Each row is a point. To make a cloud, some directions were put in groups of two or more. Within a group, all points are equally far from the middle, so they leave a hole (a ring in 2 directions, a hollow ball in 3). The other directions are filled evenly. Then the cloud was stretched, turned, moved and blurred a little. How many holes are there, and how many directions does each take, smallest first?
In the rows, zero is written as 128.

Cloud (14 x 2):
[[ 91 132]
 [151  77]
 [158  87]
 [159 127]
 [115  63]
 [113 145]
 [162  96]
 [126  63]
 [ 79 106]
 [132 145]
 [118 145]
 [ 87 127]
 [ 95 136]
 [155 132]]
Holes: 1 (2)

Cloud (22 x 3):
[[143 166 141]
 [142 112  60]
 [140  96  89]
 [173 164 114]
 [130 126 192]
 [177 170 105]
 [130 156 153]
 [129 104  77]
 [176 140  85]
 [111 136 121]
 [101 127 151]
 [176 138  79]
 [136 111  64]
 [ 91 109 155]
 [158 157 138]
 [ 98 113 134]
 [ 97 105 130]
 [108  59 145]
 [142 171 131]
 [148  99 113]
 [167 154 124]
 [ 94 119 172]]
Holes: 1 (2)

Cloud (57 x 6):
[[108  75 151 148 119 104]
 [170 129  69 165 150 134]
 [193 120 149 160 143 165]
 [155 156 150 173 139 136]
 [ 89 151 110 111 131 109]
 [174 167 141 163 133 153]
 [148  86  99 184 144  71]
 [183 170 122 151  92 146]
 [138 124  85 159  95  67]
 [171 174 138 122 148 102]
 [159 122  84 127 157  95]
 [ 92 136 121 159 108 146]
 [167 185  80  96 125 140]
 [174 162  69 164 149 131]
 [117  84 114 151 151 149]
 [160 139  85 179 118  99]
 [139 159 127 173 114 182]
 [172 118  90 158 132 172]
 [137  98 140  90 131  89]
 [118 111  93 118 127 148]
 [161 158 128 155 115 201]
 [129 175 137 150 108 112]
 [194 170 103 115 113 102]
 [145 202 120 128 133 109]
 [124 117 140 138 149  52]
 [137 181 144 163 136 184]
 [148 138 102 197 143 140]
 [133  66 144 132 121 142]
 [190  88  92 142 151  78]
 [128 104  97 151 115 167]
 [158 204 139 110 129 174]
 [136 147 100 181 134  99]
 [195 134 160 124 149 104]
 [122 152 129  97 132  79]
 [118 100 105 163 118  80]
 [169 132 103 138 107 190]
 [144 122  90 111 140 158]
 [141  98  92 117 126 124]
 [124 138 112 171 125  85]
 [134 141  92  95 110  74]
 [148 123 168 145 105 159]
 [137 102 135 113 145 173]
 [175 110 116  91  92 126]
 [137  80 111 142 104 144]
 [107 129  88 170 135 146]
 [171 136 132  90 133 132]
 [170 157  85 105 122  91]
 [176 117  78 170 123 115]
 [164 174 120  89 136 142]
 [168 162 138  95 108 173]
 [175 105  86 130 130 124]
 [175 163 151 108 133 145]
 [204 116 101 156 101 122]
 [158 135 171 122 176  93]
 [148 120 176 173 156 150]
 [196 121 148 116 164  86]
 [145 177 154 148 138 183]]
Holes: 1 (4)

Cloud, 76 rows:
[[121  95 134 107 129 161 121 133]
 [ 91  88 115 148 128 156 140 128]
 [ 94 161  99 164 125 146 115 176]
 [118 163  76 130 133 149 122 141]
 [123  71 120 111 102 204 122 126]
 [145  96 145 140 180 157 121 136]
 [116 103 182 128 144 101 172 141]
 [122  90 158 186 160 148 107 177]
 [167 131 132 115 115 132 139 149]
 [118  91 196 141  95 100 120 141]
 [120 134 119  69  91 136 156 152]
 [ 86  39 161 116 153 154 105 114]
 [141 113 170 116 106 126 102 126]
 [169 127  89 157 162 132 157 164]
 [168  69  80 116 155 131  89 177]
 [155 105 141 143 159 162 102 103]
 [121 170 126 141 144 148 139 160]
 [136 134 137 142 110 120 141 146]
 [ 77  81 168 117 127 119 130  85]
 [129 177 174 134 124 154 120 168]
 [112  94 102  71  89 137 122 148]
 [110 165  83 142 109 148 153 104]
 [135 127  64 193 189 162 142 140]
 [143 150 129  82 133 164 101 147]
 [ 85 166  94 145 156 117 125 127]
 [ 92 118 124 124 143 127 122 119]
 [ 99 105 135  77  93 141 156 117]
 [111  97  98 128 145 193 126  86]
 [104  97  49 163 165 211 150 121]
 [123  85  76 144 187 152  70 141]
 [ 98 109 124 112 175 157 131  65]
 [173 101 134 117 128 153 105  95]
 [152 105 149 120  79 180  94 133]
 [ 72  64 172 146 131 158 121  96]
 [128  78 166 138 174 124 148 172]
 [ 62  92 110 156 142 141 102 102]
 [125 165 142  64 131 119 110 186]
 [170 153 117  98 124 125  55 121]
 [106 128 131 146 117 220 154 132]
 [141  81  87 133 126 180 113 178]
 [ 94 118 127 142 104 134 125 118]
 [104  17 113 133 133 135 116 105]
 [107  66 174 127 154 107 134 121]
 [163 137  80 138 165 132  71 105]
 [158 115 144 183 114 132 104 120]
 [150  73 151 128 161 177 123 151]
 [111 117  90 194 117 157 117  80]
 [ 94  69 136 181  96 175 117  96]
 [123 140 175  86 133 150  73 140]
 [146  88  81 154 140 151  96 102]
 [126 113  94 127 147 174 107  51]
 [155 133 155  88  93 150 110 131]
 [134  86 110 160 138 112  93 182]
 [123 110 153 129 150 119 183 141]
 [121  96 121 160 144 132  92 132]
 [129 117 159 176 115 143  83 119]
 [120 103 171 144  74 130 125 144]
 [109 114  93 111 119 144 142 156]
 [105 114 136  43 100 130 139 156]
 [121 133  74 146 118 158 125 156]
 [134 125 121 126 115 110  71 129]
 [112  67  68 121 138 133 137 147]
 [108 116 126  78 135 147 107  79]
 [ 96  92 154 139 126 145 174 162]
 [122  98 131 201 150 174 119 104]
 [153 116 109 201 121 153  71 152]
 [169 136  98 122 108 164  88 161]
 [106 109 164 161 109 196  90 117]
 [137 122 164 135  59 159 146 133]
 [124  95 161 158 159 180  93 134]
 [143  83  63 171 107 158 147 178]
 [111  68 109 118 131 137  60 137]
 [119  73  51 170 176 190 136 117]
 [141 108 115 170 138 117 118  93]
 [115 143 118 147 178 144 149  82]
 [ 84 101 137 159 137 142  93 147]]
Holes: 0

Cloud (99 x 9):
[[145 120 198 109 165 132 153 122 152]
 [100 177 110 175 162 145 130 170 137]
 [185  98 103 101 180 162 112 140 163]
 [100 142 127 143 101 115  73 147 154]
 [ 90 149 124  77 141  99 148 146 135]
 [166 130 125  92 115 149 170 161 172]
 [115 103 146 144 105 178  99  93 167]
 [117  98  73 101 164 128 171 143 155]
 [ 67 142 126 161 173 168 134 110 133]
 [ 89 119 119 109 115 124 150  67 120]
 [137  92 112  72  97  93 149 151 149]
 [112 109 208 114 138 134 105 112 147]
 [163 110 148 108 152 138 142 186 179]
 [154 118  96 166 167 137 125  95 133]
 [147 156 143 134 111 134 172 171  87]
 [107  82 119  94 172 174 127 168 128]
 [138 125 125 130 169 147 148 100 212]
 [136 141 154 163 179  94 133  96 106]
 [152  98 204 115 125  99 127 115  86]
 [ 92  95 169 134 159  97 141 109 165]
 [ 78 106  94 106 107 149 108 179 121]
 [ 97  76 169 115  90 161 114 114 129]
 [127 151 162 150  98 166 155 167 137]
 [113 132 167  76 162  93 167 116 139]
 [154 123 106 153 136 161 107 183 175]
 [ 80 143 122 126 181 197 103 109 139]
 [161 105 118 161 150 133 133 159 185]
 [171  76 142  93 127  91 161  99 124]
 [128 159 145 120 143 167 137 144  58]
 [196  95 113 101 150 108  97 139 148]
 [184 157 101 157 121 120 105 145 160]
 [125 122 122 136 188 201 102 136 118]
 [172 129  78  96 189 160 130  90 146]
 [ 89 109  75 119 181 161 125 171 140]
 [123 147 144 157 101 154 145 172 173]
 [115 173 136  83 164 163 132 148 119]
 [112 135 114 110 136 222 124 132 107]
 [175 163 133 125 178 173 105 101 137]
 [ 90 102 137 156 114  90 129 158 176]
 [ 99 146 174 164 107 133 138 180 147]
 [177 121 139  61 123  92 127 128 125]
 [129 100  80 113 155  75 142 108 151]
 [155 117 180 116 170 166 126 126 167]
 [ 94 158 167 162 107 141 152 164 144]
 [ 81 119 172 133  99 156 101 193 121]
 [119 133 108 140 123 139 118  58 172]
 [187 141 146 107 167  86 181  87 137]
 [122 151 172 143 100  71 118 144 165]
 [115 105 167  96 133 104 107 196 139]
 [186 160 116 109 166 114 101  96 149]
 [101 146 127 119 147 113 114  66 110]
 [180 163 128 172 129 105 142 159 157]
 [ 82 146 128 107 133 159 112 199 116]
 [194 113 102  63 155 122 157 126 133]
 [ 93 166 163 110 121 137 144 159  75]
 [ 96 124 122 169  91 140  77 115 136]
 [ 99 180 148 159 131 101 143 126  86]
 [116 110 176 149 168  68 129 139 155]
 [177 115 131 102 173 123 189 107 131]
 [177 118  77 129 191 140 113 143 153]
 [ 55 133 136 124  98 110 142 155  92]
 [ 73 164 132 142 156 146 141 160  76]
 [118 163  73 135 131 192 113 113 165]
 [132 134 106 112  88 163  88 118 128]
 [116  90 133 142 118 144 107 184 178]
 [141 135 201 131 129 148 145 136  87]
 [ 96  66 152 128 123 137  75 143 136]
 [159 108 186  87 117 103 138  91  96]
 [151  90 140 106 121 114 112 100 207]
 [ 91 110 130 137 150  56 139 134 128]
 [118 120 114 135 198 150  99 176 168]
 [125 163 155 165 146  96 140 177 162]
 [ 97 124 140 133 174 199  98 156 101]
 [147 130 186  81 168 150 129 127 107]
 [ 82 119  99 155 120 140 128  82 125]
 [100 113 132  77 164  72 155 142 137]
 [121 144 145 145  66  88 148 104 120]
 [105 123 104 185 129 161 113 154 166]
 [137 114 200 132 159 149 141 127 138]
 [119 137  84 100 139  90 106 130 151]
 [198 155 168 115 142 123 134 155 168]
 [177 164  90 134 157  98 111 144 140]
 [102 152 145 186 135 177 105 161 147]
 [116  83 141  70 156 138 155 153 162]
 [107 139  88 141  86 117 154 121 109]
 [130 106  91  72 146 178 116  98 154]
 [166 100 181 121 135  48 147 149 122]
 [173  78 123 104 129  85 170 119 139]
 [123 178 121 118 187 123 109 149 162]
 [139 119 117 100  68  96 154 149 122]
 [144 137  93 123  95 108 165 148 100]
 [150 159 112 122 192  98 110 166 131]
 [160 109  74  76 130 109 147 146 135]
 [123 157 111 126 183 106 138 180  98]
 [134 122 162 133 206 143  89 134 130]
 [102 128 161 151 150 126  72 180 105]
 [110 124 151  62 142 126 128 166 149]
 [182 103 167 141 129  62 105 152 142]
 [115 153 184 129 105  90 130 125 169]]
Holes: 3 (3, 3, 3)

Cloud (108 x 9):
[[ 88 123 163 118 121 125  70 122 138]
 [133 112 152 144 134  99 166 145 103]
 [105 105 108 134 151 140  85 211 133]
 [106  87 139 119 132 125  90 205 113]
 [103 168 140 132  92 121  84  98 153]
 [162 142  97 182 114 149 123 136 163]
 [ 99  90  80 112 136 109 136 148 165]
 [156 145 189 183 131 121 107 115 146]
 [102 123 137 133 121 119 160  93 135]
 [209 139  80 167 137 127 152 135 117]
 [ 71 152 161 173  90  94  83 111 120]
 [138 162 191 108  99 126 118 111 113]
 [103 152 136 133 103  64 108 106 142]
 [185 113 108 187 110 155 124 132 111]
 [162  71 169 134 182  69  83  97 158]
 [186 140 168 115 151 146  85 139 144]
 [ 83 130 130 155 156 143 104  61 192]
 [176 115 141 133 137 117  37 158 183]
 [141 192 156 183 111 123 137 127 111]
 [156 148 102 133 119 159 145 168 126]
 [ 96 139 130 128 170 176 148  99  88]
 [162 101 128 130 160 106  86 174 143]
 [118  88  74  82 182  96 147  85 125]
 [147 153 103 134 141 153 102 130 148]
 [143 105 121 119 141 130 123 165 130]
 [ 74 119  79 123  93 137 157 116  78]
 [116  90 120 109 113 128  74 154 139]
 [ 68 164 144 111 158 145 108 125 147]
 [ 53 170 121  97 160 108 115 104 149]
 [114  97  91 159 175 143 143  94 163]
 [114 130  79 183  95 113 105 175 105]
 [147 144 142 144 163  94  87  67 192]
 [130 115  99 150 111 123  91 193 142]
 [139 123  71 158 164 158 144  95  98]
 [121 164 113 128 122  92 129 166 175]
 [ 91 112 100 176 154 157 102 141 124]
 [130 148 128 117 115 151  95 184 164]
 [174 112 155 188 102 136 113 152 130]
 [ 87 141  95 114 130 157 153  76 129]
 [140  55  75  72 151 114 134 109  96]
 [ 69 124 145 119 136 167  73  92 159]
 [113 182 145 147  84 111 146  95  77]
 [141 134 199 151 129 103 116  91 121]
 [193 123 124 162 131 140 112 116 124]
 [ 89 116 211 116 157 149 107 159 160]
 [138 140 121 162 134 116  77 191 118]
 [ 97 122 182 101 135  99  81 169 105]
 [141 148 139 177  85 102 149 135 107]
 [111 176 133 169 116 109 145  75 116]
 [168 169  64 170 115 129 162 142  91]
 [111  96 137 110 163 152  46 146 183]
 [ 85  89 153  84 134  94 110 154 104]
 [170 127 100 201 120 142 125 155 142]
 [101 111 156 131 145 158 114 130 103]
 [111  96 173 110 180  90 116 127 111]
 [ 64 157 123 110 131 139  93  99 147]
 [107 128 134 171 206 157 116 103 183]
 [ 62 123 179 129 130 119 107 105 148]
 [107 106  48 117 131 175 107 128 161]
 [108  97 115 146 129 134  86 122 182]
 [129 140 138 111 113  95 124 149 164]
 [141  88 169  67 118 135 101  89 120]
 [101 100 208 120 139 146  91 152 143]
 [118  61 125 139 132 134  89 104 145]
 [133  98 146 108 152 153 133 101  98]
 [104 124 187 134  84 122  96 111  87]
 [ 96 126 223 169 145 115 106 124 182]
 [ 93  96 173 113 102  82 136  64 110]
 [ 97 122 111 132  58  82 128 144  94]
 [159  71 130  99 107 116  98 108 142]
 [ 65 135 130 165 151 139  96 120 149]
 [163 105 118 143 126  94 119 137 161]
 [153 168  79 132 141 134 120 159 113]
 [114 152 121 144  97  49  99 113 154]
 [103 124 135 110 131 148 105 143 139]
 [159  89 135 184 185 105 114 132 126]
 [138 149  81 107  86 122 140 102 139]
 [167  83 113 172  98 100 102 178 111]
 [108  78 142 113 129 112  57 166 115]
 [208 107 113 134 108  92 136 119 160]
 [103 146 186 113 140 137 109 179 153]
 [ 82 190 146 142 127  98 115 139 130]
 [ 94  79  79 112 126 158 150 108  73]
 [ 81 143 145 150 105 122 147 101 136]
 [131 107 173 129 112 103 107 121 163]
 [145  55 126 126 137 127 102  95 152]
 [ 79 143 125 157 145 200 123 100 138]
 [108 119 172 110 104 122 136 118  62]
 [122 132 167  78 137 139 124 154 102]
 [128  88 167 152 174  75  91  86 154]
 [125 171 113 158 137 110 125 171 205]
 [106 111 158 131 113 111  54 112 159]
 [145 125 180 110 151 116 106 135  90]
 [ 78  93 120 102 135 161 112 147  77]
 [100 145 148 115  68  99  97 104 101]
 [ 68 108  76 150 122 162 110 128  94]
 [181  98 103 144 123 132 167 102 124]
 [136  94  84 186 165 129 155 144 118]
 [ 77 131 173 153 178 117 114 151 148]
 [123 137  86 136 112 126 152 124 147]
 [131 120  99 176 154 135 105 186 139]
 [ 48 174 156 157 118 110  94  82 189]
 [166 127 148 150  92 131 128 104  88]
 [116 149 150 108  95  89  82 125 112]
 [158 130 164 120 138 106 107 132 110]
 [129  75 158  90 155  45  69 115 139]
 [109 142 142 110 142  94 148 112 112]
 [118 163 103 108  58 111 131 110 112]]
Holes: 0

Cloud, 91 rows:
[[145 106 116 135  85  91  90 159 163]
 [162 176 118 153  90  88  91 131 168]
 [106 153 147 125 122 172  99 161 155]
 [122 154 167  75 142 156  97 129 125]
 [117  95  89  80 142 179 137 129 100]
 [107 112 151  71 105  96 136 134 148]
 [135 159 185 128 184 166 100 137  67]
 [158 166 101 179 148 122 159 170 136]
 [163 112 131 100  68 160  53 111 142]
 [171 120 139 156 145 173 115 178  95]
 [148  97 150 142  92 172  76 127  90]
 [157 170  81 155 107  93  96 106 169]
 [185 105 109 143 119 184 107 122  78]
 [136 138 164 132 185 184 167 138  62]
 [ 92 197 113 137 161 108 126 106 113]
 [134 145 124  96 129 130 150 178 159]
 [172 167  93 141 114 111  77 126 130]
 [164 155 121 195 152 176 118 159  68]
 [ 93 109 105 126  91 153  77 179 139]
 [194 110 130 153 122 168  99 155 126]
 [165 156 103 164  95  84 148 130 123]
 [202 137 151 143 118 131  82 120 102]
 [ 92 123 138 134 128 152 103 161 100]
 [109 124 159 189 113 125 100 135 126]
 [161 168  96 176 129 104  89 103 106]
 [181 119  94 132 150 168 107 128 145]
 [191 171 159 158 104 119  97 112 153]
 [113 202 140 140 166 114 102 116 180]
 [168 167 128 179 175 118 157 118 140]
 [ 98  99 118  72  78 158 118 158 153]
 [145 135 120  83 111 126 138 162 126]
 [165 108 148 112  83 163 152 154  97]
 [121 146 201 144 179 137 155 160  68]
 [173 165 124 182 133  84 134 120 110]
 [147 194 133 206 144  91 164 128 149]
 [143 122 155 171 110 114 143 139 116]
 [ 75 165 105 129 109  89 119 133 217]
 [118 151 102 109  97 132 120 127 113]
 [135 132 169  81 103 175 113 139 110]
 [100 148 112 102 119 123 171 120 133]
 [105 148 141 121 121  90  57 107 128]
 [124 170 101 142 167 118  81 134  98]
 [154 111 141  92 102 123  49 116 158]
 [123 115 107 107  44 136  94 153 109]
 [149 163 159 139 157 138  85 108 108]
 [143 182 188 126 199 104 107 133  92]
 [201 100 148 118  89 126  68 155  91]
 [100 141 118 128 105  60 145 120 156]
 [ 89 169  92 150 101 111 154 127 181]
 [132 119 173 148 113 139 138 146  62]
 [102 173 110 191 190 123 157 139 153]
 [134 185 121 154 128 121  74 121 127]
 [144 171 185 148 127 169 162 130  76]
 [173 160 175 121 123 172 109 167 194]
 [188 126  89 106  64 118  93 102 129]
 [125 109 155 138 170 127 124 110 126]
 [147 131 104 101  92 112  55 133 117]
 [193 152 125 105 148 134 141 141  99]
 [145  93 130  69  74 120 124 149 127]
 [163 195 173 134 125 113 113 136 143]
 [174 129 146  82 122 120  78 172 105]
 [120 160 147 124 144  75 139  94 176]
 [114 168 113 167  93 151  93 149 152]
 [150 167 155 129 169 114  93 181  65]
 [132 201 145 154 132 128 171 128 111]
 [156 137 162 151 104 186 136 142 157]
 [173 144 145  88 124 126 144 134 131]
 [107 162 167 132 127  94 123 150  80]
 [112 100 154 120 146 151 132 157 111]
 [156 124 100  79  52 106  91 135 152]
 [103 162 160  96 131 135 133 151 123]
 [125 150 135 150 136 129 142 171 163]
 [120 178 174 146 141 110 154 143  81]
 [175 174 146 176 131  93 133  82 134]
 [137 177 122 123  90 109 115 148 144]
 [130 116 144  95 150 143 145 183 116]
 [156 157 152 139 143 123 138 194 109]
 [111 130 141 149  70 137 150 120 147]
 [152  99 101 126  69  89  92 172 128]
 [123 110 103 101 151 116 161 136 100]
 [130 148 157 101 132 104 147 142 123]
 [150 175 130 157 162  86 128  91 140]
 [133 162 145  98 132 140 140 190 138]
 [158 160 133 173 179 122  89 184 106]
 [121 178 160 157 155  92 171 137  93]
 [151 143 100 101  91 136 125 103 211]
 [186 116 155 137  93 106  65 134 112]
 [133 102 149 122 120 156 101 125 178]
 [113 113 145 104 155  99 102 118  82]
 [176 143 136 174 104  90 106 125 130]
 [ 96 189  98 175 147 133 138 119 184]]
Holes: 1 (4)

Cloud:
[[149 127  73 148 163  95 132 129  77]
 [146  82 115  91 117 149  93  92 102]
 [140 148 110 162 167 110 110 112 156]
 [153 120 163 191 152 129 151 152 157]
 [131 104 118  90 159 139 181 177  81]
 [193 153  57 149 143 123 159  88 117]
 [170  70 117 102 173 112 136 152 117]
 [157 108 103  78 146 138 170 126  75]
 [147  73 184 117 148 181  99 122 130]
 [112 106  67 162  92 128 153 106 134]
 [123  74 175  97 168 129 107 176  78]
 [152 119 153 201 124 101 117 138 108]
 [139  77 150 159 121  91 109 150 111]
 [176 129  82 144 109 156 121 139  99]
 [131 107 163 152 126  80 111 169 118]
 [111 112 119 146  65 116 116 138 112]
 [124 112 100  91 161  93 106 152  79]
 [169 105 176 116 120 120 112 181  72]
 [170 146 143 162 125 149 178 104 139]
 [121  65 160 130 137 179 103 124 153]
 [136  67 145 108 164 123 124 200  77]
 [168  88 150  90 130 138  97  92 116]
 [122 120  75  80 141  97 169 140 117]
 [156 162 109 158 149 147 171 133 114]
 [178 144 141 126 108 166 131 133 145]
 [129  92 114 121 140  95 125  83 130]
 [ 97  90  85  80 143 129 118 133 104]
 [122 115 102 167 102 139 165  85 184]
 [171 137 176 167 169 109 133  95 137]
 [163 147 143 144 111 155 157  68 143]
 [135 128  66 125 153 126 167  79 184]
 [130  91  94 173 120 120 122 172 113]
 [130  85 128 176 125 163 115 162 117]
 [170 111 127 173 106 108 127 130 179]
 [126  74 183  91 119 135 119 183 135]
 [185 125  68 142 134 144 156  93  98]
 [120 101 117 123 161 176 158  91 129]
 [111  97  60  94 123 134 161 156 106]
 [203 121  89 129 141 140 156 127 160]
 [168 103 185 140 153  97 142 159 132]
 [165 121 158 161  99 153 111 148  80]
 [108 133 131 160 102 121 152  99 122]
 [136 107 114 120 177 126 101 154  64]
 [149 112 117 161 179 145 188 110 177]
 [117 136 152 110 135 124 163 130 100]
 [163 109 109 118 161  74 135 100 131]
 [140  71  91  97 129 169 147 179 104]
 [135 115  80 156 146 117 148  49 163]
 [144  68 166 106 154 168  94 122 107]
 [163 134 115 186 156 139 182  75 172]
 [196 115 128 152 138 143 162 106 106]
 [102 135 114 114 192 121 158 155 124]
 [158 109 103 112 130 125 173  63 173]
 [154 127 148 142 192 134 145  83 186]
 [181 162 114 160 165 148 177  89 144]
 [162 128 180 155  92 151 135 139 129]
 [125  97 159 110 196 158 125 125 107]
 [151 174  79 119 136 105 154 105  94]
 [162 128 154 181 165  94 168 115 164]
 [172  72 133 104 128 152 160 157  98]
 [144 113 143 109  78 141 121 134  67]
 [164 145 141 143 149 139 105  54 123]
 [111 117  81 132  85 133 108 118 115]
 [158 111 126 132 191 131 129 111 187]
 [167 138 150 113 121 155 156  72 141]
 [100  99 102 113  99 138 127 146 150]
 [184 121 106 122 123 135 176  63 152]
 [184 143 132 118 151 111 163 169  82]
 [171  59 149 118 129 132 121 141 152]
 [140 144 165 115 186 142 149 110 116]
 [168 147 114 147 163  96 116 122 161]
 [174  99 112 164 132 137 136 131  80]
 [166  83 114  82 130 136 138 198  81]
 [118 132  84 148 147 106 131  78 168]
 [166 165  91 169 147  84 169 134 144]
 [172 116 150  84 177 130 103 135  73]
 [128 109  89 116 162 117 193 126 176]
 [193  91 101 127 116 162 117 117 139]
 [161 168  61 154 164 104 153 119 106]
 [168  87 111  65 114 173 125 157 104]
 [130 145 128 121 118 153 158 125 163]
 [145 110 154 163 102 130 171 140 115]
 [170 112 162 166  84 113 146 137 141]
 [152  91 148 173  77 151 101  89 131]
 [172 139  95 112 198 143 148 118  88]
 [188 137 105 117 159 136 176  57 154]
 [147  78 129 119 111 104 158 191 114]
 [126 110 177  82 128 174 132 156 131]]
Holes: 2 (3, 6)
